Each row of a before or after table is a point. One or more steps were done to the points. Then noise was added and the rows were shuffled. The steps act on how far a point lies along the listed directions, d1 being the first. Name the steps. A step turns or swaps two directions, mirrors them in a line or flattens them onto one, adds a multiple of one to another, or multiplies one. Angles are multiples of 10 degrees, from the lower direction toward the higher: turns from -170 to 170, lines from 10 to 170 but not 90. Use the fewest steps. Two steps may share a direction if one is a turn and the other turns, adds or multiplies; they go together, in the order done. Otherwise the lowest direction goes first.

Directions:
(1): [ 46, -39]
(2): [39, 46]
Before:
array([[ 38,  39],
       [ 14,  -3],
       [-24,   1],
       [-32,   6],
       [-33,  13],
       [  1,  -9],
       [ 51,  59],
       [ 34,  20],
       [ 52,  46],
       [-23,  19],
       [ -2, -19]])
After:
array([[ -6,  18],
       [ 59, -38],
       [ 14,   7],
       [-33,  -8],
       [ 39, -16],
       [  3,  10],
       [-22, -24],
       [-22,  -4],
       [-29, -19],
       [ 60, -50],
       [ 46, -31]])
Steps: swap d1 and d2

Directions:
(1): [  9, -31,  36,  -6,  51,  35]
(2): [ 55, -26,  14, -33, -21, -27]
(3): [ -8, -45, -60, -17,   6,  12]
(4): [-32,  11,   4, -45,  34, -43]
(5): [ 31,  48, -23, -32,  15,  32]
(6): [-32,  -5,  23, -40, -42,  35]
Before:
array([[-22,   4,  -6,  23, -37, -19],
       [ -4,   2, -41,   1, -30,  25],
       [  2,  40, -38,  13, -21,  19],
       [-12,   9, -30,  53, -37,  23],
       [  6,  20,   4,   4, -13,  12],
       [ 18,   3, -21,  15,   8,  -6],
       [ 19,   5, -10,  14,  -2,   0],
       [-26,  -8,  21, -30,  10, -18],
       [ -5, -12, -12,  20,  -7, -24],
       [  5,  18, -21,  27, -11,  44],
       [  9, -20,  37, -31, -16, -26],
       [ -5, -27,  25, -36,   6,   4],
       [-21, -10,  29, -18,   7, -10],
       [ -9, -15,  31, -24,   1, -14]])
After:
array([[-28,  45,  -5,  -2,  36,   4],
       [ 25, -28,  -3,  34, -30, -14],
       [ 15,   0,   7,  26,  -8,  -3],
       [ -8,   3,  -5, -20, -18,  18],
       [ 60, -20, -11,  28, -59,  36],
       [-14,  31,   0, -20,  33,  -8],
       [-17,  27,  -2, -41,  41, -29],
       [-11,  21, -15, -11,  44,  -5],
       [ 46, -33,   0,  42, -37,  14],
       [-14, -19,   3,   7, -23,  11],
       [ -5,  29,   4, -30,  31, -15],
       [ -3, -11,   5,  18, -20,  13],
       [ 27, -26, -34,  27, -17,   8],
       [ 21,  21,  -7,  -9, -19,  12]])
Steps: multiply d1 by 0.4; multiply d2 by -1; multiply d4 by 1.6; turn d5 and d6 by -150 degrees

Directions:
(1): [-13, -20, -18,  -5,  33, -34,   5,  48,  13,  22,  28,   5]
(2): [  2,   2,  54,   6,  -9, -13, -26,  38, -13, -36,   8,  -9]
(3): [ -1, -60,   5,  22,   3,  14, -33, -21,  13,  -4,  14,  25]
(4): [-45,  13, -30,   9, -20,  13,  -8,  21, -19, -23,  -8,  41]
(5): [-12,  -8,   0, -56, -19,  16, -20,  -5, -27,  18,  35, -11]
(6): [-12,  -9,  32,   2, -38,  17,  20,  23,  24,  44, -17,  13]
Before:
array([[ 25, -24,  30,   0,  -3,  -8,  -4,  -6,  27,  20,   4, -28],
       [  5,   1,  -1, -24, -15,   5,  21,  -2,  -1,  40,   1,   6],
       [ 11, -53,  10,  18,  33, -33,  -5,  18,  30,  26,  22, -11],
       [-16, -27,  -8, -26, -15,  28,  -8,  -2,   7,  28,  13,  12],
       [  9,  -2, -10,  17,   8, -11,   3,  -5, -12, -17, -10,   8],
       [ 14, -19,  60,   4, -22,   1,  -8,  15,  17,  17,  -1, -14],
       [  1, -16, -13, -16,  18, -11,  -1, -10,   4,   4,  20,  -7],
       [  8, -25,  33,   5,  16,   1,  -9,  -8,  11,   6,   8, -13],
       [-12,   9,  24, -35, -47,  24,   3, -12,  -7,  26,   5,  -9],
       [  2,   8, -14,  -4,  42, -29,   7,  11, -16, -17,  15, -12]])
After:
array([[ 10,  -8,  28, -16, -14,   6,  -5, -13,   1,  -5,   3, -13],
       [-21, -42,  22, -26, -37,  20, -24,   3,  -1,  38,  25,   5],
       [-17, -20,   6,   6, -32,  11,   2,  12,  25,  32,  -9,  10],
       [ -7,   7,  18,  10, -20,  28, -24,  -6,  -9, -40, -13,  11],
       [ 16, -14,  -4,  -3,  14, -23,   2,   4,  -7,   8,   7,  -2],
       [ -6,  23,  12,  -3, -29,   6,   8,  11, -21, -12, -15,  15],
       [ 17,  -2,  11, -31,  11,  -3,  12, -17,  -7,  25,  16, -28],
       [-16,  30,  -1,  33, -27,  10,  14, -12,   3, -24, -37,  20],
       [-32, -17, -19,  18, -26,  21,   4,  -2,  19,  24, -16,  40],
       [-19, -23,  20,  13,  -5,  16,  -1,  -5,  13,  21,   1,  14]])
Steps: turn d1 and d5 by 100 degrees; mirror d2 and d3 in the line at 80 degrees; turn d4 and d6 by -80 degrees
